Each row is a point. Each copy is the shape, with its points in the same order, turned, moved and blurred by noise. Some copies are also mirrored. Which?
In the rows, zero is written as 128.

Shape, 8 rows:
[[154 147]
 [168 147]
 [109 117]
 [118 147]
 [ 97 126]
 [179 132]
 [127  47]
 [129  63]]
Copy 1:
[[151 154]
 [152 163]
 [ 98 124]
 [135 119]
 [102 107]
 [148 178]
 [ 49 165]
 [ 58 160]]
Copy 1 is: mirrored
Copy 2 (8 x 2):
[[144 125]
 [146 139]
 [106  87]
 [136  89]
 [109  74]
 [133 152]
 [ 41 121]
 [ 55 118]]
Copy 2 is: mirrored
Copy 3:
[[ 90 149]
 [ 75 148]
 [138 133]
 [124 162]
 [139 146]
 [ 70 127]
 [135  62]
 [140  80]]
Copy 3 is: mirrored

Shape:
[[164 101 126 154]
 [161 121 160 156]
 [160 151 101 151]
 [128 214 140 107]
 [151 110 123  70]
 [ 66 139 139 119]
 [155 108 156 155]
 [ 89 165 203 126]]
Copy 1:
[[186  88 150 135]
 [149  71 171 132]
 [167 120 150 177]
 [ 83 160 162 163]
 [157 132 141  83]
 [ 80  98  99 130]
 [160  66 167 127]
 [ 49  80 160 119]]
Copy 1 is: only turned
Copy 2, 8 rows:
[[151 154 141 173]
 [169 165 115 152]
 [137 160 164 128]
 [138 152 125  50]
 [157  77 137 133]
 [ 87 130  83 115]
 [165 154 113 165]
 [142 161  51  89]]
Copy 2 is: mirrored
Copy 3:
[[175 172 156 131]
 [152 167 171 160]
 [184 159 113 162]
 [128  97  97 203]
 [165  93 145 103]
 [ 85 138 102 127]
 [150 170 174 142]
 [ 66 124 149 176]]
Copy 3 is: mirrored

Shape, 11 rows:
[[ 78 123 119 147 129 157]
 [189 139 161  85 172 116]
 [ 89 160 194  91 189 111]
 [102  87 102 109  97 122]
 [152 163 158 180 143 103]
 [122 234 118  87 109  75]
 [171 145  72 123  85 147]
 [104  77 138 108 120 161]
 [130 123 129 124 111 130]
 [143  98 137 118 110 184]
 [107 124  76 143 132 115]]
Copy 1 (11 x 6):
[[104 133 114 126  91 172]
 [168  95 141  82 188 120]
 [104 163 166 125 197 181]
 [111  95 157  91  77 136]
 [105 116  93 152 179  84]
 [140 220 177 130 140  71]
 [180 117 114 109  70  77]
 [135  77 152 102  93 172]
 [125 110 128 129 115 117]
 [160  74 125 126 107 152]
 [107 146 104  93  96 111]]
Copy 1 is: only turned
Copy 2:
[[ 87 176 120 178 133 130]
 [106 105 176  65 101 175]
 [ 71 143 199 117  74  90]
 [ 64 104  90 164 141 147]
 [171 142 140 118 105 118]
 [ 88 154  84  45  76  67]
 [107 152  55  97 145 177]
 [ 62 123 128 170 118 177]
 [103 129 112 137 110 151]
 [ 88 148 119 153 119 207]
 [ 93 143  98 141 171 121]]
Copy 2 is: only turned

Shape (12 x 9):
[[101 136  59 103 115 109 114 156 199]
 [114 129 130 150 172  86 102 121  74]
 [ 77  98 104  74  59 118 114  99 209]
 [113 149 139 166 168  69 186 130 111]
 [125  95 139 129 106 177  80  92 194]
 [124 158 166 137 193  89 144 167  97]
 [128 143 122 189 160 122 144 124  55]
 [ 79 151 119 127 184 139 171 144  88]
 [103 180 106  96  56 134 119 140 175]
 [ 78 127 147 195 147 108 137 179  94]
 [143 112  96  99  87 137 158 168 144]
 [119 150  96 141 117 135 143 132 177]]
Copy 1:
[[ 83 162 144 124 144 127 206 103 153]
 [ 97  70 125 117 164 113  87  92  93]
 [ 64 201 140 106  72 134 157 117 166]
 [ 87  53  84 103 151 172 122 125  91]
 [121 213 103 152 131 145  95 116 180]
 [133  48 128 106 178 146 111 149 104]
 [127  73 105 152 167 153  89  85  52]
 [137  81 159  95 160 187 112 109  67]
 [ 84 203 119  99 120 103 167 152 102]
 [ 92  84 141 172 159 173 110 148  71]
 [149 148 129 137  94 119 174 115 115]
 [112 155 102 130 139 150 171 118 121]]
Copy 1 is: mirrored
Copy 2:
[[ 87 139 155 129  44 123 126 128 110]
 [159  84  87 125 157  96  98 120  97]
 [117 136 153  81  36 198 144 147 142]
 [135 102 122  84 160  46 105 122 147]
 [115 103 122 161  99 208 141 148 177]
 [143  96 151 126 189  62  99  94 113]
 [157  92  73 138 176  58 141 143 121]
 [138  75 131 110 153  64 174  91 108]
 [102 193 153 111  91 156 167 138 119]
 [118  77 132 117 180  72 128 178  98]
 [161 145 175 142  79 108 160 154 135]
 [ 95 139 135 132  93 109 147 135 151]]
Copy 2 is: mirrored
